Rows are points. The points of each table are mixes of a few directions, plus a little noise. How many directions does each table use, and how many do they share? Where both have some left over, give the other angles between the two spaces (their principal angles), to ten degrees, smallest first.
In the rows, 128 means zero.

First, 6 rows:
[[ 73  91 172]
 [155 147 106]
 [121 123 134]
 [128 128 128]
 [119 121 137]
 [172 158  93]]
Second, 5 rows:
[[175 118 122]
 [ 66 117 154]
 [157 144 108]
 [148 135 118]
 [ 94 127 139]]
Directions: first 1, second 2, shared 1

First, 10 rows:
[[139 136 124 147 125 135 135 120]
 [148 141 121 162 123 139 140 115]
 [166 154 115 193 118 150 151 102]
 [ 85  99 143  54 140 103 102 157]
 [114 119 133 105 132 120 120 137]
 [ 85  98 143  54 139 103 102 157]
 [162 151 116 186 119 148 149 104]
 [163 152 116 188 119 149 149 104]
 [126 127 129 125 128 127 126 129]
 [ 92 103 140  66 138 107 106 153]]
Second, 9 rows:
[[133 130 128 118 121 146 123 114]
 [117 189 100 115 159 121 112 130]
 [151 119 126 130 154 128  80 110]
 [110 114 128 141 131 108 141 142]
 [159 162 138 136 130 129 103 118]
 [152 127 128 103 127 148 127 136]
 [ 98  79 154 175 100  64 216 212]
 [116 134 127 124 111 158 114  79]
 [115 100 123 112 121 152 137 114]]
Directions: first 1, second 5, shared 0; angles 50

First (9 x 12):
[[ 67 194 151  30 109 132 119 146  79 169  72 153]
 [124 131 129 122 126 127 126 128 124 131 125 128]
 [159  94 118 179 138 126 132 119 154 107 157 115]
 [ 78 183 147  48 112 130 120 142  87 162  82 150]
 [132 126 127 132 127 129 128 126 131 127 130 126]
 [146 109 123 156 133 127 129 123 142 115 143 121]
 [177  73 109 208 144 128 136 114 168  94 174 108]
 [139 114 124 150 132 130 131 124 138 119 140 121]
 [129 128 127 127 127 128 130 128 129 128 128 127]]
Second (10 x 12):
[[159  94 117 177 138 127 133 120 152 107 156 114]
 [ 72 188 148  39 110 128 120 144  83 166  78 151]
 [ 83 176 144  57 114 128 121 141  91 158  88 146]
 [131 124 126 133 129 128 129 127 130 125 131 126]
 [154 100 118 171 136 128 131 121 150 110 152 118]
 [160  93 115 181 138 127 133 119 155 106 158 114]
 [158  95 117 176 137 127 133 120 152 107 157 116]
 [ 80 180 146  52 114 128 120 141  90 160  85 147]
 [135 121 126 139 130 128 129 126 133 123 134 125]
 [148 107 123 158 133 127 131 123 142 116 145 120]]
Directions: first 1, second 1, shared 1
